Rows are points. Each copy is the shape, with its points in the same order, stretched, turned, moved and blurred by noise. Some copies are also mirrored. Which?

Shape, 8 rows:
[[ 19 -18  11]
 [ 47 -35  12]
 [-44  27  12]
 [  3 -24  26]
 [ 46 -14  45]
 [-16  49   1]
 [ 19  47   5]
 [-30  40   7]]
Copy 1:
[[-26  -5 -12]
 [-43 -30 -30]
 [  7  60  33]
 [-22  19 -33]
 [-73   4 -33]
 [-24  41  62]
 [-57  15  58]
 [-10  52  50]]
Copy 1 is: only turned
Copy 2, 8 rows:
[[ 25 -18 -13]
 [ 41 -42 -13]
 [-27  53 -28]
 [ 23 -15 -28]
 [ 63 -17 -33]
 [-10  50  -3]
 [ 24  41  11]
 [-17  44  -7]]
Copy 2 is: mirrored
Copy 3 (8 x 3):
[[ 19 -10   6]
 [ 52  -9   9]
 [-54 -22  -7]
 [  8 -31  -3]
 [ 47 -15 -33]
 [-36  12  -9]
 [ -3  25 -18]
 [-47  -2 -10]]
Copy 3 is: mirrored
Copy 4:
[[-39 -11 -11]
 [-75 -15 -23]
 [ 46  -5  27]
 [-27 -23 -11]
 [-74 -36  16]
 [ 25   8  46]
 [-15   3  53]
 [ 36   2  39]]
Copy 4 is: mirrored

Shape:
[[  7 -47 -13 -37]
 [-30 -25 -22 -57]
 [ -7 -39   6 -56]
 [-29  -6  38   5]
 [ 47  19  14  22]
 [-16  -4   7 -18]
 [-28  -9  10 -22]
 [ 70  40 -12  16]
 [  8  14  15  42]
 [ 19  21  33  -4]]
Copy 1, 10 rows:
[[-35  31 -20 -36]
 [-57  53 -33  -2]
 [-39  59   3 -26]
 [-38 -14  42  13]
 [ 50 -14  24  19]
 [-32  13   5  10]
 [-42  18   8   8]
 [ 74   4  -2  26]
 [ 11 -39  23  25]
 [ 11   8  43  23]]
Copy 1 is: only turned
Copy 2:
[[ 23 -29  10  71]
 [ 22   0 -26  85]
 [ 30 -38 -17  83]
 [ 39 -18 -30   0]
 [-36  -6  23 -56]
 [ 15  -6 -21  23]
 [ 26  -6 -27  32]
 [-73  17  41 -65]
 [ -2   6  11 -58]
 [-15 -15 -14 -31]]
Copy 2 is: mirrored
Copy 3:
[[-47  15  48   9]
 [  0  31  62   9]
 [-29  28  45  33]
 [  7 -29  -7  36]
 [-48 -11 -56 -20]
 [ -1   2  10  12]
 [  7   1  21  23]
 [-53  15 -67 -58]
 [-17 -40 -41 -13]
 [-21   2 -46   9]]
Copy 3 is: mirrored

Shape, 10 rows:
[[-39  32  39 -25 -45   6]
 [-48  -2   4   9 -28   3]
 [ 31   0 -28  -9  16  28]
 [-33 -26   2 -27 -29 -32]
 [  5   0  25 -13  27  56]
 [ 21  43   3  -2  33  47]
 [ 44  33  31   7  31  28]
 [-71  13  40 -12  -8 -25]
 [-14 -55   5  32 -29 -25]
 [  7 -11 -25  15  -3 -10]]
Copy 1:
[[-45  39  76 -18 -26  22]
 [-34  48  37  19  -5 -14]
 [ 16 -48 -28  10 -41  25]
 [-60  67  13  29 -15  35]
 [-14 -74  19 -24  10  22]
 [ 52 -59  15 -18  -9  24]
 [ 45 -55   0 -46  13  22]
 [-41  79  72  11  38  18]
 [-51  53 -40   5  22 -33]
 [ 12  14 -26  16 -21   2]]
Copy 1 is: only turned
Copy 2, 10 rows:
[[-24 -11  19  50  23 -34]
 [  1  -2 -34  42   8   3]
 [ 43  -7  19 -41  11  28]
 [-61 -10 -16   7   4 -14]
 [ 20  54  48   2  12  45]
 [ 49   5  58  -3   9  42]
 [ 35  22  71   3 -15  25]
 [-65  10  11  74  -1  20]
 [-21  15 -60  10 -30   2]
 [ 30 -22 -18 -10  -8  18]]
Copy 2 is: only turned

Shape, 13 rows:
[[-12  21  -8   1  -5  -7 -15 -20]
 [  2 -12 -29   9 -21 -34  20 -22]
 [ 37   4 -26  13  25 -33 -30  15]
 [ -3  18   8  28  -6 -21  16  20]
 [ 11 -29 -71   2 -10  22 -60  77]
 [ 31  22 -19 -13 -20 -25 -42  37]
 [-12  35 -15  28  34 -21  34  12]
 [-15 -47 -43 -35  14 -15 -55  37]
 [ 29  46  18 -63  25  25   9  29]
 [ -9  28 -27  -1   5   2 -10 -35]
 [-36  50 -38  23  -4 -43  12  -5]
 [ 22   0 -27   4 -15 -15 -71  41]
 [-20 -26 -21  -9 -17  19 -66  31]]
Copy 1:
[[-36  17  -5  28  -3  17  10  -9]
 [-23  20 -11  -9 -55  -7  31 -15]
 [ 13   3  12  30 -32  68 -10 -26]
 [-17  -3   3 -31 -39  23 -23   4]
 [ 29 -92  84  20   6  28  40 -21]
 [  3 -30   1  52 -36  31 -13 -24]
 [-40  14   4 -51 -17  53  -9 -27]
 [ 23 -58  18  37   7  34  44   1]
 [-11   7 -29   0  65  21 -62 -55]
 [-50  29   7  35  15  13  23 -32]
 [-74  -3   3 -14 -56  27  26 -31]
 [ 23 -44  29  64 -31  47  -3  -6]
 [ 11 -58  34  54  21  10  28  20]]
Copy 1 is: only turned
Copy 2:
[[ -6   6 -17   1  -7  -3   1   1]
 [-37  23   7  -5 -22  17 -11  -5]
 [ -7  43 -43  38  -7  32  -6 -28]
 [ -4  18   0 -15  15  36   7  18]
 [ 47  68 -19  47 -53  35  21 -44]
 [ 10  47 -29  48 -20  19  21   6]
 [-15   0 -23 -17  11  43  21 -17]
 [ 13  86 -26  42 -39 -15   6 -72]
 [  8 -16   9  45  31   9  39  -3]
 [-13 -14 -22   4 -16   0   2 -10]
 [-25  12 -41 -15 -25  24  34  -4]
 [ 31  62 -41  46 -29  15   7 -10]
 [ 39  53 -12  17 -30 -11   0 -25]]
Copy 2 is: mirrored
Copy 3:
[[  15    3  -17  -12   -7   25  -18  -14]
 [  12   34    2   50   13   24   19   -4]
 [  12   67  -51   -8   31  -11  -17  -16]
 [ -24   40    7   18  -14   11  -23  -10]
 [  16   28  -44  -82   13  -27   73   54]
 [  14   77  -32  -73   19   11   -9    7]
 [ -29   26  -37   47   -9   27  -52  -18]
 [  62   38  -65  -49    5  -41   38   74]
 [  17   17    4  -67   44   57 -121   41]
 [  20  -14  -35  -16   11   44  -15  -31]
 [ -22   29  -66   14  -32   50  -14  -31]
 [  20   59  -41  -77    5  -25   27    6]
 [  43   -2  -15  -81  -14  -27   43   39]]
Copy 3 is: mirrored
Copy 4, 13 rows:
[[  6  -7 -31   2  -6 -10 -23   9]
 [ 18 -20  11  28 -11 -22 -19  35]
 [-35  -4   1  16  -5   6 -30 -13]
 [ 16  -3  -8  35 -20  18  22   0]
 [-89 -46  31  27  -9 -26  40 -67]
 [-17 -52  -3  22   8  12 -11 -35]
 [ 33  28 -15   9 -54  26  13 -16]
 [-43  -6  32   5  32 -59   4 -27]
 [ 33 -29   8 -43  16  67  23 -58]
 [  3  -5 -25 -15 -19  -6 -32   9]
 [ 37   1 -29  29 -58 -15 -20  -4]
 [-56 -40 -11  21   9 -13 -19 -37]
 [-50 -26  -7   8  15 -38   9 -35]]
Copy 4 is: only turned

Shape, 15 rows:
[[-31 -20 -21 -45  31   1  -3  -5 -48]
 [ -2 -12 -15  22 -20  15   4  -1 -29]
 [-31  -7 -16  35 -68  -7  25  -2 -51]
 [ 28   9   7  10  29   7 -70   7 -36]
 [ -7  -7 -43 -64  17  13 -12  11 -40]
 [-24 -11 -41  -4 -55   1 -65   9 -21]
 [ -4  62 -12 -12  10 -65   2  20  62]
 [ -5 -27  13   9   9  15  13  20 -30]
 [-32  -3 -32   0  31 -64  23 -20   5]
 [ -3 -19 -23  35  27  18  15 -37 -18]
 [ 33 -12 -18  27  22  -5  14  19  20]
 [ 53  -8   4  37 -94 -27  -1  17 -43]
 [-11   2   0  39 -10 -30  13  -2   8]
 [-20 -19  -2  12 -52  -3  11 -85 -26]
 [-14 -25  -5  12  25 -15 -20  16  34]]
Copy 1:
[[-61 -20  11   4  14  29  35  32 -17]
 [-17 -15 -15  -8  -6  23 -13   0  22]
 [-44 -11 -46 -24 -11  34 -46  -2  -2]
 [-18 -27  63 -10  53  17   2 -34  26]
 [-38 -23  -9 -10  35  38  51  32  -9]
 [-26 -62 -13  -9   4  41  -4 -27  -2]
 [ 41  23 -24  25  22 -20  14 -39 -53]
 [-17 -13  24  -4 -13  42 -12  17   6]
 [-21   7 -25  49  18 -15  -3  16 -38]
 [-23  -9  -7  28 -17   4 -17  18  46]
 [ 37  -6   3  11  -4   7  -1   0  17]
 [  3 -24 -23 -71  21  -7 -68 -35  24]
 [ 11  11  -6   2 -13   4 -37 -16 -11]
 [-76  -5 -50 -15 -53 -31 -47 -25  16]
 [ 23 -22  29  33 -18  18   2  -6  -8]]
Copy 1 is: mirrored
Copy 2, 15 rows:
[[ -5  29   5   2  17  52 -38  -1 -41]
 [  8   8 -28 -17   2   5 -12 -26 -10]
 [-10   5 -45 -58  11 -22 -37 -48  13]
 [ 29  62 -26  -6  21  30  35  45 -20]
 [  9  60  17  41  21  52 -45 -27 -48]
 [ -8  84  15 -11  38 -37 -17 -35  -2]
 [ 52  15  49 -62  51  27  49 -10  48]
 [ -2   1 -22  -1  11  28 -19  10   1]
 [ 34 -24  29 -83  13  26   6   0 -10]
 [ 13 -39 -24 -37 -24  25  14 -19 -44]
 [ 51 -17   2  -6   4  17  22  -3   1]
 [ 41  52 -63 -27 -15 -13 -16 -14  35]
 [ 21 -19 -11 -68  13   1  20  -3  26]
 [-19 -12 -38 -76 -67  24 -11 -51 -28]
 [ 13  -2  37 -26  24   1  21  13  13]]
Copy 2 is: only turned
Copy 3 (15 x 9):
[[ 29  11  43 -30  15  30 -11 -80  -8]
 [ 10 -31  23  23  44  20  37 -24  -8]
 [ 23 -69 -12  74  33  -6  46 -56   5]
 [ -7   7  -8 -40 103  43 -10   6 -17]
 [ 13 -15  54 -54   5  35  -6 -61 -12]
 [ -4 -65  -2 -28  31  38  22 -18  58]
 [-49  30 -50  11 -50 -17 -21   5 -11]
 [ 21  24  27  12  44  -6  33 -22 -13]
 [-10   5  11  48 -25 -13 -54 -67   6]
 [  4  -8  55  50  35  38   8 -13  -9]
 [-18  21  43  23  21 -22   8  20 -12]
 [ 16 -96 -46  48  55 -45  33  18 -19]
 [ -7   0 -15  60  21 -20   4  -6  -9]
 [ 50 -85 -12  76   5  52 -11 -11  -3]
 [-10  40  15   7  12  -2  -4   7  30]]
Copy 3 is: mirrored
Copy 4, 15 rows:
[[  -3    6  -31  -35  -17   40   15  -72  -20]
 [  23    0  -10   -9   37  -14   -7  -24   30]
 [  58   36   15  -64   46  -28   12  -21   59]
 [  52  -64  -25   38   28   50  -56  -15   -3]
 [  -5  -20  -57  -17  -13   37   48  -54  -11]
 [  70  -41   43    0   57   52   40  -43   22]
 [  28  -27   33   71 -110  -13   19   69  -30]
 [   9  -11  -19  -28   35  -12  -28  -10    7]
 [   9   54   27   20  -63   -7   13  -35  -50]
 [ -15   28   -9   29    6  -25  -32  -63    7]
 [  -5  -11  -21   56   11  -43  -14   25  -16]
 [  99   13  -25  -24  105  -10   -3   72   61]
 [  35   14   36   18   -4  -29  -23   13    4]
 [  20   74   34  -17   33   30  -17  -47   53]
 [   9  -29   46   48    7    4  -15   -3  -39]]
Copy 4 is: mirrored

Shape (16 x 11):
[[ -1  30  42  52   1  41   7   8 -37   5 -22]
 [  2 -41  23   7   7 -33 -50  24 -13  17 -42]
 [ -1 -23  -8 -27  -8  -2 -43 -51  29  34  -7]
 [ 23   1 -25  -1 -20 -41   5   6  -4  53 -24]
 [  2 -15 -74  -4  -8  12 -45 -45  -3 -45   3]
 [ 37  12 -12 -35  27 -25 -21 -38 -20  32 -49]
 [-28 -58 -40 -26 -20 -10 -10 -74 -12 -20 -39]
 [ 22 -11 -26 -26  12   3 -19 -25  32  45 -43]
 [ 28  45  56  38  19  12  40  19  -9 -51  33]
 [  5  13  49  68  17  -7  33   5  11 -29 -22]
 [ -4 -49 -35  -2  13   4 -10 -56 -33  -1  29]
 [ 45  -2  14  16 -18 -24 -20 -25   1  46  -7]
 [ 44 -56 -15  25  28  -2 -15 -34  -8   2  -5]
 [ 41 -37  13 -48 -10  -7  -6  14   1  48 -26]
 [-13  40  14  63  46  32  47  26  -1 -18  11]
 [ 40  24  28  66  -8  42  40  30  -7 -19 -37]]
Copy 1 (16 x 11):
[[ 20  -7  48  -9   4   6  71 -26 -22   1  31]
 [ 30 -38  48 -58  34  39 -42  42  27  13   4]
 [ 43 -35   6  30 -48  33 -79  41  15   5  28]
 [ -9 -22  48  -1 -18  33 -48  36   2  39 -21]
 [ 44  24 -37  22  -5 -32 -30  51 -12  19  20]
 [ -2 -37 -17 -28   0  49 -38  16 -11  52   9]
 [ 42 -57 -33  43  -1 -30 -63  42  19 -13  23]
 [  2 -24   4 -12 -25  52 -71  49 -18   6   4]
 [  9  40  -2 -17   7  -4  94 -53  16  -2 -39]
 [ 44 -17  31 -22  11  -9  56 -38  -6 -33 -41]
 [ 36 -21 -28  15 -33 -51  -1  43  10  16  18]
 [ 44 -35  37  29 -35  65 -37  28   5  27 -15]
 [ 54 -35 -21  -7 -26  16 -16  66   8   5 -16]
 [-17 -43  20 -30 -12  87 -51  70  47  13   3]
 [-18  28  27 -35   2 -49  97 -46 -50 -18 -32]
 [ 15   5  26  -6  25  33  71  -9 -25 -29 -18]]
Copy 1 is: mirrored
Copy 2 (16 x 11):
[[  3   6  11   3 -30 -17 -15  44  77 -22   2]
 [ -4 -22 -12  18 -19  22  39   5  12  16  63]
 [ 35 -14 -51  -6   2  -3   8  -5   7  25 -10]
 [ 26 -57  -8 -25 -15  61  20   5 -16 -53  31]
 [ 47  -3 -40 -27  -3 -44   4   4 -83  -5   8]
 [  2 -73 -36  42 -36  44 -25  11   6 -46  34]
 [ 26 -47 -18 -17 -77 -33  29  -2 -51  55  12]
 [ 55 -45 -36  19   5  37   5   4  -6 -30  -7]
 [-55  43  -9  23 -17  -4 -25  31  65 -67 -32]
 [-10   2 -23   7 -36   5  34  67  68 -31 -31]
 [  1  -3  -9 -18 -11 -19 -13  13 -52  44  -2]
 [ 14 -14 -48  -9 -17  45  -4  27  33 -27   8]
 [ 17   4 -29  14  -8  29  -2  41 -25   3  -3]
 [  3 -17   3  38 -22  64 -10 -35  -3 -23  36]
 [  0  10  16  -1  26 -12   9  55  41 -54 -53]
 [ 26  18   8   9 -34  17   0  51  51 -80 -19]]
Copy 2 is: mirrored

Shape, 16 rows:
[[ 10  -8  19 -18 -10   8  -8  17  27  30  26 -21]
 [ 32  29 -24 -14 -19  -5 -28   9   2  45  18 -19]
 [-63 -47 -31  75  -3 -31  22  -4 -54 -18   4  13]
 [ 21  -2   1  -1  10  38 -24   2 -32  19  33 -34]
 [ 24 -20  14 -16   0  20  12  20 -10  -2  20   7]
 [ -9 -18   4 -26  28  -9  -9 -21 -15  35 -54  27]
 [-27  19 -52 -22  15 -12  10 -25  -6   8  12   6]
 [ 17  18  11   9  24 -14   4  11   2   1 -27  47]
 [ 14   3 -14 -40  39 -48   3  24 -15  10 -47  34]
 [-12  35  -5  10  14 -14   0 -19 -11  25  46 -32]
 [  3  19  18 -39 -21   7 -43  -7 -12   1  14 -18]
 [ -6  20  -8   2   2  23 -18  19   3  15  13 -15]
 [ 16   2  35   0 -29  28  40  25 -25   1  13 -52]
 [-34   4  -4   3  -4  36  19  21 -29  -3 -11 -36]
 [-36 -36 -52  43  14 -18   9 -53 -25 -30 -41  -1]
 [-20 -35  13  48 -42  30  54   6 -58  -5   2  17]]
Copy 1, 16 rows:
[[  5  16  28 -27 -15   7 -19   6 -15 -26  29  -7]
 [-13 -14  38 -16 -18  -9   6 -25 -26  13  27  -4]
 [-39   5 -14   6   8  11  61  50   8  93 -12  13]
 [-32  49  31   0 -14  -7  15  -2 -49  13   9 -18]
 [-22  24   0  13  13  19  -4  -5 -31 -17   9   9]
 [ -3   8  26  41 -40 -22  -6 -32  24 -24 -22  28]
 [  2   1  -8  13 -23 -46   8  -2 -32  57   9  14]
 [-54 -11 -23  21 -19 -11   1  -6  24 -35  -5  29]
 [-38 -19  31  11 -14 -23 -20 -27  13  -2 -23  74]
 [-30  13  -5 -40 -43 -42   7  10 -31  33   5   0]
 [-17  -9  32  -4  -9 -22 -23 -22 -20   1 -19 -39]
 [-22  -2  27   5 -13 -22   6  17 -30   1  20  -9]
 [-16   4  16  -5  -2  42  14   3 -89 -22 -21   4]
 [-14  -3  25  36  -5  -4  24  23 -70  12 -12   2]
 [ -7   1 -14  20  10 -36  94  12  13  60 -29  22]
 [-12  11 -27  45   8  81  45  23 -55  19 -16 -12]]
Copy 1 is: only turned
Copy 2:
[[ -15   18    1   39   -8   45   -6    5    8    6    2  -18]
 [ -18   16  -15   13  -37   39   27   -8   61    5  -19  -13]
 [  75  -19   27  -39    1  -97    5  -83  -64    6  -53   11]
 [  39   35   10   31  -36   30   36  -29   32   -8   26  -13]
 [  -2   37   35   -6  -12    1  -16  -18   18  -21   25  -16]
 [  -2   47  -36  -41   66   -2  -15  -47   -5   43   20  -10]
 [  44  -21  -37  -47    4   -7   26  -22   25  -36  -14   -5]
 [ -23   19   -4  -69   12  -35  -11   -7    1   36   36   -5]
 [ -17   17    0  -82   29   -8  -52  -35   41   43   13  -32]
 [  36  -32   -2   29  -18   -9   51   -4   36    5   -3   -5]
 [  10   17  -28   36  -34   20  -21  -23   29  -12   19   14]
 [  19    8  -26   10  -41   22   13   -9   11    4   18  -21]
 [  39   47   37   68  -21  -32  -21    5   36  -24   -3  -44]
 [  73   24  -24   22  -24  -25  -12  -23    3  -13   10  -49]
 [ 108   21  -17  -64   34  -54   17  -36  -45  -21  -40   40]
 [  32   51   32    7    5 -107   -2  -54  -30  -29  -21  -17]]
Copy 2 is: only turned
Copy 3 (16 x 12):
[[-11  -7  18  19  43  -8  16   7   3  12 -53  -6]
 [-33 -26 -11  47  34  33  -5 -13 -21 -28 -68   4]
 [ 12  65  -6 -13   9  10   6   8  33  -4 116 -25]
 [ -7 -27  19  36  33  19 -28  25   4 -15  12  24]
 [ -1  11  28  -9   7   2  16  22  21  20   2  18]
 [ -6  32 -27 -49   6 -11 -22  38 -47  11 -21  -6]
 [ 19  47 -10   2  24  31 -10 -34  19 -18 -15   7]
 [  9   1  -7 -36 -28  14  21 -11 -43   7  12 -11]
 [-15  13 -45 -74 -12  30 -13   3 -35  -3 -21 -15]
 [ 17 -25   4  50  45  35 -31 -47  10 -19   4  -7]
 [-21 -13 -32  39   7  17   2  12  20  30 -38  17]
 [ 12   0  -9  35  18  11   8   8   3 -20 -11  15]
 [-32 -15   9  15  58 -46 -22  -2  65  -5  36  17]
 [ 13  23 -29   4  37 -35 -22  30  55 -26  45  24]
 [ 11  63 -12 -24 -26  -5 -26  -6  14  -9  51 -54]
 [ -8  55  24 -11  30 -36  11  18  43  14 121  30]]
Copy 3 is: mirrored

Shape:
[[-42 -23  39   4 -39  11   0 -22 -52  17  34 -22]
 [ 39  -9  37  19 -62 -21 -37 -19  18  11 -23  32]
 [ 16  11   4  19 -42  -4   9  -3 -23   4  65 -26]
 [ 43   8 -11 -44  23  -8 -24  15   4   0 -43  84]
 [ -7 -12 -23  18 -41 -10  14 -38 -29  62  13  -4]
 [-25  22 -74  28  33  -6  48  47  36 -55 -25  27]
 [  8 -40  22 -49 -71 -13  19 -29 -16  34  52   3]
 [ 63 -30  23 -29   7 -14  -8 -39  -2  18 -31  -5]
 [ 23  15  11 -40  -7 -54 -39  -2  33  15 -35  21]
 [ 19   2  42 -16   7 -37   3 -50  35  20 -18  42]
 [-28 -30 -55  22  -4  17  -1  34  62 -38 -29  19]
 [-28  38 -62  -1  15  43   3  17  39  -2 -25 -17]
 [-26 -17 -28  -9 -47 -19  -5 -56 -41 -12  22 -23]
 [ 30 -33   9 -12  33 -59 -47   3  33  32 -30  36]
 [-16  20 -40   7 -13  -2  34  69  26 -22 -66  -2]]
Copy 1:
[[ 23  61 -37  25 -17 -13  35 -26  -5  31 -31 -18]
 [ 20  11  45  -6 -20 -61 -38  42 -49   4 -47 -21]
 [ 29  42   1 -14  17   4  43 -38 -10  17 -51  15]
 [-35 -11  86  28  10 -29  -3  85   2  -7  31 -20]
 [ 25  94 -12  -2 -21   6   4  12  14  30 -40  32]
 [ 10 -27  22  -7  23  10   5 -25  59 -29  57  23]
 [ 45  53   4  11  -2 -45  29  27   5  53 -89   1]
 [-18  -3  51  13 -33  26  18  75 -35   7 -48   1]
 [-12 -18  62   9  13 -10 -34  47  20  -7 -44 -25]
 [ -4  -2  10  -6  -8 -19 -12  74   9 -25 -35 -30]
 [ 25 -30  -3   2   1 -54 -34 -12   7  27  32  48]
 [-10 -17   1 -38   1  -2  -6  -8  41  60  41  30]
 [ -3  46  -7   5 -40 -19  -1 -36  21  12 -54  37]
 [-21   3  42  45  23  -2 -32  68 -23 -36 -34 -13]
 [ 53 -19  52  -8   9  22  -6 -16  51  20  37 -10]]
Copy 1 is: mirrored
Copy 2 (15 x 12):
[[-17  89  -1  -1  21 -13  -6  -6 -50  25   8   4]
 [ -2  22   5  49  17   6   8 -40   7  -9  19 -61]
 [ -4  68 -51   3  45 -25 -33  14  16  21  -6  -4]
 [ 29 -68   7  56 -44 -28  16 -12  23 -70   6  -7]
 [ 12  52 -42  -9   4  21  15  18  -9   8  38 -11]
 [ 73 -63 -36  -5 -68  27 -40  27  43  17 -66  39]
 [  8  63  -1   5   9 -29 -46  20 -43   3  67 -11]
 [ 39  16  30  23  36 -18  38  -5  30   9  55 -26]
 [  6 -26  22  68   8  23  11 -34  20 -58  41  -5]
 [  8 -27  42  40  16  46  27   9   8 -26  20 -35]
 [ 29 -54  -8 -19 -69  12 -55   3   6  39 -28  14]
 [ 26 -32  -8 -43 -18  30 -39 -36   0  -3 -17  39]
 [ 30  27 -38   9  20   8  -8  11 -49  31  10  20]
 [-17 -37   9  71 -18  13  47  -3  50 -27  28  -2]
 [ 81   2  12  12 -57  19 -30 -25  36 -12  -6  26]]
Copy 2 is: mirrored

Shape, 18 rows:
[[ 38  42 -23 -21  37  -3  53  33 -24   2 -27  23]
 [ 92  37 -11 -25   1 -24   9  64  26   3 -16  18]
 [-26 -27  22  38 -29  53   1   2 -13 -15   7  18]
 [ 66  -5 -27 -81   1  23  51  43  -4  -9  -7   7]
 [-10 -19  14   7 -23  30 -54 -28 -20  35  -4 -12]
 [ 24  13 -25 -56  30 -22  19  76  18  -3 -42  54]
 [-24 -19 -32  13 -12 -39  31 -12  -6 -21  28  16]
 [ -6 -37 -34 -29 -43 -24  62  42  -3  43   1  15]
 [ -2 -35  43  22   8  42  -2  20 -20  21   7  -9]
 [ 45   7 -24 -61  38 -17  24  49  25 -42 -57 -26]
 [-43   1  23  -6 -15  63 -20 -35  11  23  53  10]
 [-18   3  33  16   6 -31  48 -18  20  16  27 -14]
 [-16  -7 -30 -11   7 -24  49 -23 -33  21 -14  -2]
 [-33  23  42 -24 -38  16  -8  29 -32   4  19 -19]
 [-10  20   7  38 -41  36   3  -5  14   2  -4 -22]
 [ 43  28 -77 -18  57  -9  16  81 -12 -19  -9 -19]
 [-37  20  15  29 -21  71 -12  12  29  36 -14  -9]
 [-14  12  25  18 -43  54 -25 -10 -23  -5 -16   8]]
Copy 1 (18 x 12):
[[ -5 -17 -62 -21   8 -37 -31   7   3   1  58  30]
 [-41  23 -78  20  46 -12   3 -24  21  34  67  18]
 [ 45   1  25  30 -40  14 -12  -3 -13  22 -18  37]
 [ 15  12 -80 -26  37  27 -48 -30  65   1  32  33]
 [ 14 -20  19  13  -9  17  19  18  11   4 -72  37]
 [-12   6 -52  40  46  -5 -11  -9  37 -72  87  40]
 [  0  23   6 -10 -26  40 -28  23 -44 -25  14   4]
 [  8  45 -47  -9 -26  25 -26 -59 -16 -49  -2  13]
 [ 65  18  -4  11 -20  -3  26   0  -2  17 -18  55]
 [ 14   8 -64  -3  56  11  -4   0  74 -39  60 -30]
 [ 29 -23  34  -3  17  32  -7  -5 -29   5 -57  70]
 [ 32  24  14 -49  -8  10  17  -7 -65  -1  23   7]
 [  8  -3 -14 -45 -30  -1 -27  12 -25 -37  -1   8]
 [ 47 -34 -44  20   6  31  18 -11 -40   0 -27  23]
 [ 16  -8  11   8 -21  -8 -16 -26 -26  45 -35 -11]
 [-16  51 -93  22  42 -40 -53  19  19  12  38   0]
 [ 35 -16  26  31  -8 -44  -1 -39 -14  25 -43  18]
 [ 25 -50   7  22 -26   7  -5  -3   4  22 -29  29]]
Copy 1 is: mirrored
Copy 2, 18 rows:
[[ -19   51   14   -4   30   13    9  -22  -63  -35  -65   33]
 [ -48  -17    6  -65   18    4    7  -19  -61  -38  -72  -29]
 [  11   45  -40   -4  -22    9    7    7    4  -42    9  -11]
 [ -24   30    1  -39   29    1   68  -44  -48  -58  -74  -36]
 [   7    1    4   -6  -43   22   14   36   34   20  -21  -48]
 [  23   40   29  -36   33   18    0  -48 -114  -29  -38    0]
 [  17  -18   -7    7   -5  -28    5  -13  -15  -27    7   34]
 [  26   20  -46  -35   44  -11   63  -57  -70   12  -12  -10]
 [  -9   44  -18  -11  -43   -3   34   30  -22  -33    1  -16]
 [  11    4   62  -53   50  -16   24    7  -29  -40  -55  -33]
 [ -43   21   -7   35  -64   46   32    5   25  -15   38  -15]
 [ -53   -4    1   39    2  -33   14   37  -20  -19   35    7]
 [  16   30    6   17   20  -19   19  -12   -8    3  -34   20]
 [ -20  -20   -1   33  -21   38   45   42  -40  -29   17  -43]
 [ -11    5  -20  -11   17   46   15   33   38   -4    3  -13]
 [  24  -17   59  -78  -24   29   52  -20  -68  -21  -49   54]
 [  -4   49  -17  -17    4   71   26   14    6   17   34   -5]
 [   7   33  -19    4   -2   46    4   33   23  -27  -20  -30]]
Copy 2 is: mirrored
Copy 3, 18 rows:
[[ 18 -24  52  52   3 -15  -1  68 -42  27   1  -2]
 [ 41 -52  39  34  60  31  22  40 -48   7 -27  13]
 [-40 -11   0  47  31 -30  -1 -50  -7 -34  75   1]
 [ 50   1  86  31  41 -38  51   8 -38  -9  -2  -6]
 [-11  12 -30 -11  12 -20  16 -32   8 -53  35 -23]
 [ 17 -67  38  29  11 -12  20  35 -54  15 -48   2]
 [ 29 -32 -10  43  -9 -20 -12 -36  25  -3  -9  28]
 [ 49 -60  47  48 -11 -11 -13  -5  -2 -63   9 -30]
 [-36  22  28  14   8  11   3 -36 -34 -60  49  -4]
 [ 59   2  27  31   4 -16  68  21 -80  25 -41  28]
 [-25  39 -10   1  42 -36  -4 -72  28 -27  41 -55]
 [ 27  26   7  41   0   2 -56 -33   1 -21  -8  19]
 [ 48  -7  24  16 -32 -40  -9  15   2 -15  -5   4]
 [-19  32 -14  76   9 -18  16 -22   5 -58   4 -56]
 [  8   0 -17  47  38 -14   6 -28 -27 -28  63 -24]
 [ 36 -18  47  40 -15  28  70  27 -55  54  -3 -10]
 [-10  -9 -17  16  39 -11  -7 -43 -45 -19  84 -62]
 [-28  -5 -23  40  37 -44  14 -17 -13 -34  51 -24]]
Copy 3 is: mirrored
